Every row gives one point. A path goes straight from each point to the next, and from the last back to the first. The post is the endless flat space through its rows: a point in 2 columns, a line in 3, a plane in 4, and so on, so that a path can go around it. How many times does the path go around the post? Going back the other way cancels.

Post (1 x 2)
[[-3 -3]]
Path (29 x 2)
[[-21  34]
 [-56   9]
 [-21 -53]
 [ 40 -70]
 [ 18   1]
 [  0  32]
 [-46  34]
 [-48  -1]
 [  1 -66]
 [-10 -20]
 [-33   9]
 [-39  42]
 [  8  15]
 [ 52 -34]
 [  5 -30]
 [ -5 -40]
 [ 33 -40]
 [ 37   4]
 [ -1  48]
 [-19  12]
 [-55 -17]
 [  7 -25]
 [ 26  -7]
 [ 15  34]
 [-30  42]
 [-32   5]
 [ -3 -52]
 [ 52 -41]
 [ 45  18]]
Times around: 3

Post (7 x 8)
[[-33  36  26 -44 -27  -5 -34   1]
 [-39 -10   4  -5   2 -11  -7 -16]
 [ 30 -35   9  24  62  20  -1  17]
 [ 49   1 -23  24 -40 -38  54  11]
 [ 11   1  21  -4 -56 -38  39   8]
 [  8 -17  10  24  12  34 -18   2]
 [ -5 -23   2  41  65  28 -13  46]]
Path (24 x 8)
[[-82  47  16  25   9 -22  13  31]
 [ 16  11 -43  37 -72 -11  60 -13]
 [-55  28   3   7  58  31 -39  -2]
 [ 17 -49  -6  81  54  64 -44  -1]
 [ 21 -59 -10  -3  15 -41   8   8]
 [ 52  25  11 -28 -74  25  29 -29]
 [ 22 -24 -10  43  29  49  -3 -33]
 [ 40  16  19  -6 -12 -54  -8   6]
 [ 19 -24  14  -7   0  20 -34  13]
 [ 16   2 -27  44  12  37   2  69]
 [-22  20 -32 -17  71  -8 -19 -12]
 [-96 -19 -16  21  29   2 -37 -54]
 [-58 -13  27  10   3 -27 -11  42]
 [  0 -39  49   4   3  14   3 -53]
 [ 22 -39 -23  51  54  42  10 -17]
 [ 45 -33  -6   0 -26 -13  39  -1]
 [ 46 -17  18  -8   1  47 -50  -7]
 [  2 -30 -11   0  32  -3  20   3]
 [-34 -22 -19  31   7  19  28 -82]
 [ 32 -36  43 -11 -11 -48  30 -56]
 [ 38   4  59 -11 -35  23 -50  67]
 [-10  14  58 -17 -25  28 -11  85]
 [ -8  -7  30  -1  26   5 -34  62]
 [ 44   4  26  -1 -31   8 -16 -27]]
Times around: 2

Post (17 x 18)
[[  2 -18 -17   1   8 -56  31  -9  -8   8 -20   9  -3  -9  28  49 -48  27]
 [ 27 -16  22 -10   0   8 -17   3  41  29 -13  21  21 -11  41  14 -30 -43]
 [-33   5   8 -28 -26  15  -4   8   4 -35 -20  -8  10  10  31  10 -17   5]
 [-33 -40  -7 -32  -9 -24  43  11 -19  71 -54  -1  15  -9  39  -9 -10  -5]
 [ -3  20  11   1  11  -9  -9   3  10  -3 -36  -7  34  17 -13   3 -40  11]
 [  4 -44  -4   4 -34  31  -7  -3   3 -39  -4   5 -10  49  -9 -24  18  15]
 [ 22 -12   8   4   7 -32  61  17 -17  -3  -3 -58  -3 -38  -9  20  -8  20]
 [ 39  -8 -39   8 -53 -17 -12 -11  -3  -7 -16  -9 -20  -1 -16 -26  39  -1]
 [ 21   9 -13   5  41   5 -52  40  29 -34  32  11  22   6 -35  30  21   2]
 [ 41 -18 -10 -13  10 -13 -53   6  20 -65   9 -25  19  43  38  -9  62  24]
 [-28  -1 -39 -36 -21  -1  79  18  15   7 -20 -57  -3   8 -12  28 -10  11]
 [-19   4  33  12   0  59  16 -19 -42  16  24 -13  -6  23  32 -19  12 -30]
 [ 10   6  20 -41   5 -12  -3  -6  33 -16 -18 -22 -33  -1   5  31  -7 -19]
 [ -6 -19 -14   5 -57  21   7  11  -9  29  25 -59 -17  23 -20  26  -6 -34]
 [  5 -20   3  46  12 -27   1  -5  17   2 -24 -59   2 -23  37  20   8  49]
 [ -3  -4 -22 -20  22  16   0  42   7   1 -35   2  24  15  16 -52 -19  59]
 [ 12  22  66  -1  27 -17  29  32  -7   2 -11  19 -11   1   9 -11  21  15]]
Path (23 x 18)
[[ -15   14   46    2   23    5   57   19  -68   21  -36  -29   13  -36
    -2  -10   -2    2]
 [ -25   -6   20  -82   11  -53   44   34   -5    4  -36    6    7   44
    62   11    8  -23]
 [  12  -30  -34   -4  -16  -35   -7    3    3   29  -12  -22   28    2
    26   20  -29  -33]
 [  20    6   -3    0   -3  -12   17    5  -24  -34  -13  -19  -13  -23
    23   22  -33   -6]
 [  -2    6  -41  -48   -8   -4   -2   27   -6  -16  -28   24   45  -14
    14   59  -26  -44]
 [  22   67   40   39   55   11 -121   -5   22  -54   28    1  -20   45
   -46   15  -15  -50]
 [   5    9  -54  -10   11  -18  -21    4   21  -12  -18  -28  -23   42
    10  -25  -12   16]
 [ -14  -28 -102  -47  -14   46   26    8    7  -41  -24   18   -6   21
    13  -18  -18   22]
 [  39   27   66  -31    6  -28  -25  -15  -28   27  -54   -3   26   23
    49  -41   47   -4]
 [   9  -17   13  -59   -3   19  -33   28   73   -6  -28   35   70   -1
    42  -41   21   15]
 [ -11  -90  -59  -11   -5  -14    9   32   10   -7   -3   20    4  -38
    32   -4  -42   52]
 [ -58    4   25  -40   -9  -34   81   -6    7    4  -25  -90  -41   11
    48   10   37   35]
 [ -24   10    7  -64    2   17    9   -6   18   -3  -17   38   57    9
    30   39    1  -12]
 [ -21   -4  -13  -51   17  -45   21   30   43  -26  -24   42   31  -10
    31   39   13   73]
 [  -9   -1  -11   -7   49   12   -6    7   53  -40  -11    3   14   20
     2    4   -6   81]
 [   0   34   28   21  -34   27   -4   20   21   76    0  -44  -16  -23
    22   29   30  -10]
 [  42  -24   98   29   -7   27   17  -39   47  -12   18  -44  -37   -2
     9   13   42  -17]
 [   4  -89   -3   36  -49  -16   31  -29  -24   48  -12  -37    8   63
    -2  -55  -10    4]
 [ -74  -70    2  -11  -37   21   12   74  -35   43   20   43   11   36
    30  -33   17   17]
 [  59  -15   75   42  -24   32   -1  -33   39   17   44  -14  -37   39
    16   -7  -69   -9]
 [  41  -48  -71   -7  -27  -35   24  -12   40  -46  -17    1   11   11
    -7    9   12   11]
 [ -37  -32    9  -41   -6    9   34   37  -21   24    5   -9  -16  -25
    13    7   -6   -1]
 [  32  -16   -5   -5    2  -29  -38    9   -7   11    4   14   28   17
   -20   28  -11  -13]]
Times around: 0

Post (17 x 18)
[[-49 -55  15  14  42  26 -12 -21 -54  -3 -25   8 -47  -2  86  -3 -28   3]
 [ 18 -24   1 -27 -21  23  14  39  -6 -32  17  -7  16  33  -1  -2  11 -18]
 [ 43 -53 -68   4  -4  24 -75 -28  24 -19 -10  17  -8 -15  28  -2 -48  25]
 [ 18  -9  16  -6  -4  28  18 -21  43 -28   3  26 -26 -26  72  -9 -84  19]
 [ 20  32 -23   2  40  34  20  37 -12  -1  41 -24  13   0 -17  19   6   7]
 [  4 -30 -42   7  28   1 -30 -47  36 -28  27  31 -17 -10  31 -50 -47 -19]
 [ 28  20  21 -42   7 -26  -9   5 -11 -17  29 -52   4  -3 -19  21  22 -15]
 [ 17  39 -11  17  -5 -22   3  59 -50 -43   1 -36  53  -5 -45  11  -1 -33]
 [ 49  14 -21  15   0 -26   8  21  -6 -25   7  12  48  -9 -12  44  36  -8]
 [ 35  13  -7   5   1 -21   7  29 -10 -14   6   4 -16  28 -51  17 -27   0]
 [ 15  33  -4  -6 -11 -10   7  13  -5  53  -4  -4  25   9  38   5 -21 -31]
 [ 17   6  -8 -15  29  18  37  -1   8 -11 -29 -30  27   0 -15   8  18   0]
 [ 38  15 -28 -22 -18 -16   5  -5 -25 -11  15  28  40 -14 -15 -33  25  25]
 [ 48   9  22  -5  16  -2 -12  -6 -25   2  31 -15  63   5 -62 -13  14 -11]
 [ 68  28  -3  -5  29  16  17  12 -22   1  -6 -19  17 -22  -2   3  -3 -49]
 [-13 -44  34  38  19  35 -23 -10 -12   3 -43 -24 -47  16 114 -45 -12  17]
 [  1 -62 -20   2  -4  12 -23  12  58   6   0  42 -29 -57  43 -49 -48 -12]]
Path (25 x 18)
[[  57  -60    7  -13   21   70  -10    2  -12  -22   33    3  -61    8
    27    9   15   19]
 [  24   22  -11   19  -11  -23  -41  -41  -59  -32   -5  -42    4   56
    68  -15   -5   34]
 [   7  -43  -26   -7   -1    9    1   24   -1    3  -39   20   50   22
    48    1   39   58]
 [  53   25   27  -32   30  -33  -37   40   12  -15   33  -18   10   -7
   -53   34  -29  -30]
 [   3   25  -35   46   21   38   41   73   67    8   50    3    8   -7
    83  -47  -15  -16]
 [ -10   31  -15   39    0   19   26   25  -19  -29   18  -14   34   22
    35  -39  -47  -21]
 [  82   25  -19  -42  -13   47    5   31    6  -57   48  -29  -52   27
   -66  -24  -60   -7]
 [  25   11   19  -30  -21   -2   48   60   15  -69  -19    8   -8   -9
    -8   43  -39  -21]
 [   0  -49  -12  -14  -23   -7  -42   53   -9  -66   -6  -44   15   79
   -37   49    3   44]
 [  24  -18  -12   18  -43  -25  -33   -2  -60   18   33   20   59  -19
    15  -21  -33    6]
 [ -17  -29  -30    6   19   14  -15    3  -43    5   35   24 -108   -2
    -5   50  -38    5]
 [  88   -6  -31   13   25   63  -51   36  -24  -38  -36  -19  -20   46
   -50    9   11   15]
 [ -19   45  -18    4   32  -24   -2   20   -4  -33   47   40  -29    8
     6  -28  -68   89]
 [  42   64   26  -33  -43  -60   -1  -28  -13   11   -7  -56   50   12
    65   -6  -14  -10]
 [  21   17   20   27    2   23   47  -19  -62  -53   -9  -11    0   -4
    12   35  -19   14]
 [  -8 -110   20   -8   34   75  -28  -56   -2  -41   20   36  -21    4
    -3  -58   21   36]
 [ -28  -46  -25   12    4  -21  -29  -38   -4  -10  -27   61  -22   17
    47  -52  -19   41]
 [  40   -1  -18  -39   10  -20  -12   22   24    9   16  -45   13  -38
    14   21   26  -12]
 [  35  -12   64  -17  -29   33   25   35    1   20   29  -28   12  -47
    19  -32   -6  -29]
 [  40   19   17   10   29   -1  -21  -78    6  -37  -31  -48   24   28
    -3   28    8  -13]
 [  58   13    9  -41  -54   65  -18  -19  -14    8  -55    2   35   46
   101 -105    1   10]
 [   1  -14  -54   13   41   20   -6   -9   31   -9  -21  -31   51   41
    -8   39  -49  -29]
 [ -43  -77   68  -74   49   43   16  -51    2  -23    5  -80   63   13
     1 -104   31    5]
 [  32   -3   10  -44  -44  -24  -49   20  -26  -43    3   -3   16   35
    23  -12  -49   -9]
 [  -2  -17    4  -35  -37  -48  -49   -9  -12  -70  -20  -29   51   15
   -59  -13   53  -14]]
Times around: 3

Post (17 x 18)
[[  21  -25    8    3   29   36   30  -10  -29   35   25  -35   44   29
    11  -23  -12    0]
 [  29   11  -12   31  -52   36   29  -42   11   27  -20    3   24  -25
     1  -12   14  -31]
 [  88   52   -8   57  -70  -42  -71   28  -81    5   88  -17  -34  -51
    29   -2  -49    5]
 [ -28  -64  -25   31   18  -24  -36  -29  -43  -23   31  -24   65   33
     5    4  -36   37]
 [ -36  -19    9  -14   19    6  -54   10  -54   13  -11  -22    6   59
    40   -5   28   73]
 [ -29    0  -12   28   24  -17   -2   13   -9   44   15   12    1    1
    34    7    3   15]
 [  28   22   -5   31   30   22  -18   24   -5  -18   25   28  -10  -16
    43   12    5   -5]
 [  12  -43    6  -22   -8    9   15   -2   -4    3  -18   -1   21  -15
    43  -17    5   -6]
 [  26   46   16   58   -6  -12    4   43  -53  -19  -40  -22  -52   21
    50    9   12   -1]
 [  23  -26   -6   11  -23   -4   16   11   -3    0   -4   50   27  -25
   -23  -41   -9    5]
 [ -14  -22  -41  -17   41   10    0    0    1    3   -1   12   -8   33
     7   13   37    1]
 [   7  -29    3   23  -18   20   16   18   -1   21  -24    8  -30   40
    30    8    2    0]
 [  -8  -27   13   22   29    6   12  -13   39   24    5   -7   16    3
   -21   -3   11   10]
 [ -46   16   22   36   -1   14   45 -121   11  -37   44   14   15   24
   -98  -28  -65  -74]
 [  12   11    0  -15   15    0    5   14   38   35   22   32   27   41
    16   40   27  -15]
 [  56   15   26   26   38   12  -24   -8  -61    6  -19   13  -25  -35
    48   14   -4    2]
 [ -19   -6   10   -1   31   40   34   -1   -9    5    2    2   21    6
   -25   29   -2   -4]]
Path (28 x 18)
[[ -62   -9   52   45   91   53   -7   38  -30  -47   49   -2   22  -10
   -21   52  -89   12]
 [  -2   10   23   31   64   29  -12    0  -65   71   30  -48    3   68
   -71  -33  -13   79]
 [ -10  -21  -29   37  -96  -19   13   -1  -34  -45  -39  -37  -53   29
    81  -19   -8   -1]
 [  -2   17    7   50   48    9  -41  -44  -13   29   87  -15   80  -19
   -59   55   -9   32]
 [  31   -8    3   63  -49  -80   16   19  -37  -40   56  -48   56  -30
   -34  -32  -56  -36]
 [ -11   -1   40   56    2  -18   22   -5  -48  -41  -11  -20    8    6
    36  -17  -65  -30]
 [  41   53   50    6  -29  -35  -30   45    7   45   70    0   48  -34
   -29   26  -40   41]
 [  18   -4  -37   42   24   19    4  -22   37    3    5   38  -45   35
    11  -10   32  -20]
 [  -5   -5    7  -12   77   37   11  -43   18   38   46   25   79   48
   -17    4   23   -3]
 [  11   -9    8   60   81   24   23   28   -6   14   25   20   29  -18
    40   -3  -18  -17]
 [   0  -45   33  -20   25   30  -14   -1  -21  -11   -7   28  -12   22
   -23   -8    4  -14]
 [ -37  -84   42   21   51    3   31  -52   28    7   -9   27    1   46
   -37  -55    5   -5]
 [  35  -17  -36    4  -44  -10   53   34   28   -5  -13   46   13   14
   -24   29   21  -42]
 [ -45  -13  -28   29   38  -18    5   63  -37  -85  -17   70  -81   -7
    21  -64   17  -36]
 [  21    1  -40  -52   59   18  -25   25  -24  -24   37   41   20  -63
    38    5   -1  -27]
 [ -28  -10  -18  -10  -54   22  -15  -33   56   65    2  -29   56   26
    -4   31   52  -30]
 [ -22   31   29   28  -39   18   11   -7  -40  -11  -12    1   23   -9
    11   14   20  -17]
 [ -16  -72    6   -9   48  -15   -8   -2  -58   -7   -8   17  -52   47
    28   -4  -20   33]
 [  22   39   22   49   -5   19   23   -4  -39   31  -18   33  -44   15
    25  -48    0    0]
 [  39   19    7   47    2   45   36    6   30   87   34   16   27  -13
    34  -20   -3   38]
 [   9    0  -41 -115  -30    5  -21   33  -33   20  -33    5   14   -4
    13   30   68   43]
 [   3  -12   16   27  -10   14   48   18   23   -3   60  -23  -40  -28
    16  -17  -15    0]
 [  -3  -55  -47    3  -52  -18  -11  -11    4  -53  -23  -14   16   21
    -9    7   45    9]
 [  -5  -34    0   39  -12  -25    3   17  -29  -72 -110  -19    4  -14
    23   -6   48  -13]
 [  56   15  -29   20   -5   36   34  -33   17   60   -4  -45   23   22
    59   -5   74  -40]
 [  10   11   20    7   20    7   12  -17  -25    1  -24   31   -5    9
    35   43   -3  -12]
 [ -14   13   30   54   15   -2  -23   -7    5   38   -8   18   55  -19
   -18  -23  -20   88]
 [ -24   -6  -37   -2   -2   18   -3   12    2  -14  -11    7   11   20
   -15   -3   31    3]]
Times around: 1

Post (17 x 18)
[[-38 -54 -18  14 -20   5  18 -41 -45  11   2 -69 -12  70  39 -11 -44  11]
 [ 21 -18  -1  51  25 -20  -8  24  18  39  19  18  24  36 -16  18  10 -21]
 [-16 -38 -26 -63 -26 -33 -24 -30 -15   4   7   7 -46  36  27  13   9  -8]
 [  2 -20 -24 -16   5  19 -35  -9 -35 -28 -43 -22  -7  53 -18  34 -12   8]
 [  2  -1  55 -16  18  13  19  14  27   5   8  21 -14   3  -4  -2   0 -29]
 [ 25 -28 -40  23 -54 -27  -3 -20 -15   8 -68  60  46  23 -25 -37 -46  56]
 [-34   4  23 -37 -18   0 -18 -22   1  -2 -10 -11  -8 -55   8   7  -5  10]
 [ 22  12 -19  32 -59  -1  20  -2  -1  23  18   3  34  68 -11  33  29 -35]
 [ -6 -46 -15  10 -16  19  34  12 -52  28  22 -53 -22  18  28  -9 -67   6]
 [ 48 -40 -16 -10  53  41 -16  24 -14  12 -31   6  35  14 -17 -11  24   8]
 [-21  25  33  46  24 -30   1   8  -2  -1 -18  18 -43 -28  20  30  66  19]
 [-28  11  -2  34 -11  -5 -19  33 -39  -8  -6   6  26  49  19 -22  -5 -11]
 [ 20  28 -30  15 -59   7   2  19  -1  45 -49 -59  11   0 -12 -24 -42   5]
 [-22 -30 -21  29  36 -34  61  -7  20  59 -32  67   2  -3 -30  -2 -18   5]
 [-11  -2  -1  44 -27 -47  46   8  -5 -29   2  12  25  29  22 -11 -19 -47]
 [-26  25 -25 -41  32 -23 -29  13  21  13  -9 -24 -27  14  50  59  39 102]
 [-11   7 -23 -11  -2  -9 -10 -25   4  -2  31  17 -17  21   4 -10 -12   4]]
Path (30 x 18)
[[ 110  -26   16   13  -47   29  -30   -8  -51   11  -25   -8   -1  -37
    10   -1    9   43]
 [  41  -29  -51  -60  -12   27   39   58  -28   60  -19    6   20   -4
    27   26   17   -9]
 [  23  -17   49   59  -14   -2   19    1   15  -19   14    8  -32    0
     4   -7  -29  -41]
 [ -27  -44   -7  -19  -23   -5   26  -46   -2   12   18   49  -55   38
   -24  -33  -27  -31]
 [ -48  -35   -9  -10  -29   17  -25  -59  -67    4   17  -69  -65   46
   -17   34   33  -12]
 [  10   -5  -22  -13  -23  -26  -16   20   21   42  -28  -29    7   -7
     7   11    9   48]
 [  -2  -27   22   12   25    2   22  -19   25  -63   53  -17   43   24
    29  -24    0  -48]
 [ -29    0  -15  -38  -77    1  -52  -82   28  -25   31    3  -33   48
    32   15   48  -27]
 [ -24  -21   26   19  -26  -14   23  -46   10  -68    9  -33   33   46
     9   28   -1  -27]
 [  12  -45  -20   55   50  -90   79   79   21   34   11   49   54   77
    16  -50  -44    8]
 [  13  -35  -21    2  -25   -1   22  -23  -67   42  -74  -46  -73   -4
   -18    4   26   36]
 [   0   60  -24  -19   23   33  -11   24  -23   25  -45    1   37    8
   -30  -55   40  -20]
 [  -3  -26  -50   44   40  -33    3    1  -35   65  -43   25   -6    9
    13  -49  -94   12]
 [ -32   -8   36   36  -22  -31  -35  -43    8   13   31   17  -41  -48
    31   16   -6   -9]
 [  11  -18   14   50  -34  -27   24  -37    7  -45  -22   67  -92    7
    33  -19   45   17]
 [ -18   42   -7   -3   -4  -54   -6   37   61  -63   28   11   28   51
    30  -50   48  -21]
 [  38   20   28    6   -1  -16   42   13   -6   -9   51    6  -27  -14
    13  -33   -2   20]
 [  24   32  -35  -31  -43  -48  -51    4    7   15   -1  -23   46   57
     8  -15  -41   15]
 [ -49  -33  -13  -27   22  -58   30    1  -26   21   15   -1  -52   76
     9   -3  -50   42]
 [ -70   23   -4  -20    5  -12  -49  -41   41  -22   70   32  -24   30
   -47  -14  -39  -50]
 [  -5  -27 -101    2    9  -25  -15   67  -37   25  -27   57    9   37
    12  -20  -20   52]
 [  45  -26  -50    6  -42  -51   15    4    8   -1  -41   -6  -12   39
    10  -54  -29   10]
 [   5  -52   -4   -7   44  -30    9   23    8   38  -16  -34  -31   44
     8  -24  -22   14]
 [ -47  -53   14  -10    6   -3   -3  -27  -91   15   19   30   31  -53
    14  -49  -26  -21]
 [  -9   10  -23  -11   19  -29  -18   22  -43    5   29   12  -29   25
    29   55   -4  105]
 [ -20   41   18   39   -7  -43  -22  -14   13   42   -1    9   30   62
    18  -41  -18  -14]
 [ -43  -24    7   28   38   12   49  -39  -29  -18   -1   41   26   26
    42    5   -7  -33]
 [ -18  -51   35   63  -55   -2   44  -29  -34   26   -3  -74  -69  -23
    63   35  -11   24]
 [ -20  -20  -34   44    6   22   40  -94  -19  -22  -29   47  -13   19
   -26   43  -47  -11]
 [ -39    0   15    4   36   17    2  -24  -54  -14  -53   -1   16   76
     3   -2  -39   64]]
Times around: 2

Post (17 x 18)
[[  4 -30  11  -5   2 -12  -1  11 -22 -10 -26  29  42  45 -13  -9  10 -15]
 [ -6  19 -29 -43  19  44 -31  17   6  -9 -48   0  30   2  16  19  -4 -16]
 [ 16  10  -2 -29 -25   3  48 -16 -19   2  -2  -7  33 -21 -32 -15  16  34]
 [  4  27 -13  -9 -35  -4  20 -25 -58  37   4  37  -4 -45  54  -9  33  28]
 [-25  14   2 -35  44  14 -65 -13 -10 -24 -20   3  -6 -26 -11  14  21 -17]
 [ 63  -9  -9  -6   8  28 -23   8  15 -14 -35  18  26  40 -23 -16  20 -67]
 [-24  21  21 -23 -43  -7 -31   0   6 -12  15  21 -14 -74 -35 -86 -27  61]
 [-10  22 -10 -41 -14  19  46   8 -47   4  54   5  18  47  57   7   2 -35]
 [-16  10  -9 -12 -19 -34 -15 -13  -5  42  54  38   2   1   3 -47 -32  29]
 [  0  39  52  -4 -12  -1 -35 -13 -18 -11  31 -43  32  51  11 -21 -58 -24]
 [ 63  13 -12   0   8   7  55  26 -13   8 -60  40  -5  33   6 -43  55   4]
 [-12 -31 -44  31 -48 -62  15  -9  49  19  31  28 -12   0  26 -30 -20  29]
 [ 46   0 -22 -41   1  16  21   8 -53 -37  -2  11  10  59  19   5  -4   0]
 [-21   5 -13  19 -28  12  -9  16  13  26  30  -4  38  24 -62   3  28 -39]
 [ 32 -68 -40  -8  10 -64 -13  43  14  36  43  18  16  19 -46  11  58 -25]
 [-16  29 -50   6 -25 -40  -2  -2  10  23  33  47  34   7  22  27  -8 -32]
 [ 20  15  24 -15  12  50  19  14  -2  18 -15  38  39   3  -2  14  20  26]]
Path (29 x 18)
[[-40   2 -65 -52  -9 -54 -48  27  -2  -9 -70  38  79 -22 -33  -9  20 -75]
 [ 36   2  -1 -14   6  -5 -48 -20  -8 -64   7  31  47  14   3 -14  -6 -41]
 [ 11   1 -12 -24  15 -28 -14   7 -12  23   1 -25  42  17 -75 -49  14 -23]
 [ 41  47  -4  34 -14   2 -19 -20   0  41  -2  14  20 -27 -27  12  30 -35]
 [-20  40  14 -27  -3  17  -8  20 -44 -21   4  54  -2  18 -41  16   4 -29]
 [ 10 -30 -65  15 -52 -94  16   8  57  58  28  -7  24  -9  -8  44  22  47]
 [ 33  46  39  35 -45  60  -8 -14 -25 -16 -39  32  31  12  59 -21  13   9]
 [ 16  24  -5  10  10  55 -30  17 -10  -9  14  47  52  -1  31  19  24 -43]
 [ 28  -6 -63  11  -1 -21 -15 -15 -31  50   5  15  30  17  -2 -22   4 -71]
 [ 29 -12 -23  -7 -15  29   0  -4 -14   7  22  -6 -30  36  45  23   5 -64]
 [  8  21 -26  16 -29 -51 -25  10   5  -2 -18  86 -37 -37  21 -21  11  16]
 [ 20 -12  42  15   9  12 -32  -2 -11  51  23  40  39  77  47  -8  13 -63]
 [ 68   6 -86 -41 -14  35 -18   5 -21 -40 -88 110  36 -44   4 -42  54   5]
 [ 83   7  26  48  36 -34  12 -53 -28  50  47  -6 -12  81  11  -5  19 -10]
 [ -1   2  26 -27   8 -20 -12  13 -11   1  11  51   0 -27  15 -55 -42  26]
 [-25  16 -15 -54 -29 -35  44 -11 -10  19  66  28  33 -19 -84  22 -11 -17]
 [  4   7   7 -81  60   8  89  56  12 -43 -71  -8  21  44  29  33  22  68]
 [-34  37  16 -53  12  74  19   0 -48   6  13  28  -5  61  70 -43  -3  28]
 [ 19  18 -58  53   7  23 -36 -11  16  64  56  61  26  62   4   4  -5  -3]
 [  7  13  30  37 -20   2 -19  20 -27   5  11  -6  33  33  -1  10 -40  21]
 [ 30   5 -24 -66  28  43  47 -29 -54  -7 -46  30  30  12  36  23  29 -42]
 [ 19  15  18  -8  -8 -18 -31  26  27  36  -8  16  48 -22 -17  41  12   8]
 [ 73  14  21 -25   2 -23  24  12  15  15  17  33   7  32  54 -27  33 -33]
 [ 24 -55  48 -32  -8   5   1  42  30 -34 -32  26  -1  61  34 -51 -11  29]
 [ 25  55 -26  12 -30 -42  39  25 -75  46  40 -12  21  90 -81  42  10 -26]
 [ 88  34 -29  -8  31  53 -11 -22 -14  25 -59  17 -25  -9  21 -12  31 -58]
 [ 71 -17  -4 -22  50  27  10  31 -31  13 -24 -39  44  60 -50  32  65 -54]
 [  8  16 -16  31 -30 -13  14 -23 -14  48  20  16  43  17 -47  30   4 -13]
 [ 66   5  47 -58  13  41 -20  24  16 -39 -63 -46  37  13 -17 -23   0 -45]]
Times around: 4
